Rows are points. Each table stands for the endless flat space through its points: a line for two points, a plane for three, and so on. Write the one point that lies in both, or say that there is none.
In the rows, zero is written as 128.

First:
[[127 106 157]
 [ 95 114 145]]
Second, 2 rows:
[[113 118 156]
 [125  98 152]]
They share: [119 108 154]

First:
[[111 169 138 122 106 135]
 [107 145 134 138 106 111]]
Second, 3 rows:
[[109 161 130 132 109 132]
 [ 91 143 130 141 115 120]
 [ 94 128 154 132 117  98]]
They share: no point

First (2 x 9):
[[127 153 100 111 165 120 119 112 157]
 [119 125 104 115 141 104 135 108 157]]
Second (2 x 9):
[[129 160  84 104 148 105 138  99 166]
 [114 120 119 124 158 115 128 109 141]]
They share: no point

First, 3 rows:
[[100 104 157 103 143  92 107 118 154 141 120 124]
 [120  96 139 147 131 116  87 116 114 145 118 168]
 [112 123 177  93 119 112 130 121 165 149 102 114]]
Second (4 x 12):
[[113 105 159  98 127  93  98 115 123 136  84 110]
 [ 82 125 133  84 161  91 117 112 134 125  95 122]
 [126  93 185 108 141 111 113 112 134 137 103 118]
 [135  85 204 113 153 124 125 109 140 136 114 122]]
They share: [106 105 156 111 137 100 106 118 147 143 117 132]

First:
[[136 106 173 171 135 102  87 164 134 104 120 139 118  96]
 [109 100 121 149 164 108 131 116 122  91 129 102 136 104]
 [126 100 137 132 135  99 119 158 135 117 100 135 106 117]
 [125 106 145 146 134 105 111 158 139 114 107 136 112 113]]
Second (5 x 14):
[[155 117 152 140 145 112 125 172 158  75 120 132 117 118]
 [119 123 174 139 111  81 130 152 125 126 107 112  91 107]
 [129 141 156 134 114  88 139 142 120 124  89 119  77 115]
 [113  78 144 172 154 117  91 140 124  91 128 122 139  95]
 [139 104 170 145 136  94 114 172 147  96 127 126 119 106]]
They share: [130 100 154 155 143  99 104 152 128 103 117 129 118 101]

First, 5 rows:
[[122 131 107 117 151 180 130 102 109 126 175 121 109 113 135 146  86 129
  146 100]
 [ 90 133 125 142 170 139  99 176 130 101 142 126  92 125 118  98 117 142
  125  72]
 [102 143 129 140 160 169 105 142 128  99 154 106  98 109 120 128 105 126
  143  88]
 [ 52 123 141 113 133 198 138 156 121 132 141 141 153 145  77 136 144  97
  170 100]
 [119 163  98 104 141 148 143  93  96 148 159 142 142 113 145 103 136  96
  149 140]]
Second, 5 rows:
[[106 110 109 103 160 140 126 104 144 132 155 136 114  79 110  86 124  91
  139 105]
 [112 183 109 148 143 191 100 159  98 141 163 104 107 149 157 106 126  86
  155  84]
 [ 83 149 112 120 154 158 107 140 129 120 163 127 115 116 156 109 134  99
  137 106]
 [ 64 160 129 120 162 137 115 145 108  80 124 140 138 122 145 112 134 141
  133 125]
 [107 143  84 138 138 146 125 124 153 136 173 159  97  94 142 101 126 121
  135 104]]
They share: no point

First:
[[165 159  86 147 175 145  99 158  94 136 101 102 160  84  90 124 145 108
  162 165 123 125 131 150]
 [141 154 125 134 200 135  99 164  97 163 113 135 158 113  91 108 150 135
  133 119  91 146 166 162]
 [138 144 113 123 175 130 114 161 103 157 107 111 154  96  93 121 130 129
  165 147 117 143 131 141]
 [141 142 117 119 158 132 118 156 113 152 111 105 148  97  96 124 128 136
  174 156 130 144 125 127]]
Second:
[[163 144 144 131 145 134 115 148 131 148 116 136 145 124  90 100 154 151
  139 146 121 156 141 126]
 [189 162 140 168 127 160 102 125 139 118 116 135 115 150 117 124 124 186
  132 174 123 143 152 153]
 [177 166 132 158 139 164  96 131 131 122 124 121 119 138 119 132 128 180
  146 166 127 137 162 147]]
They share: [156 153 134 129 154 145 105 149 124 145 125 120 142 117  99 115 151 153
 153 144 126 146 155 126]
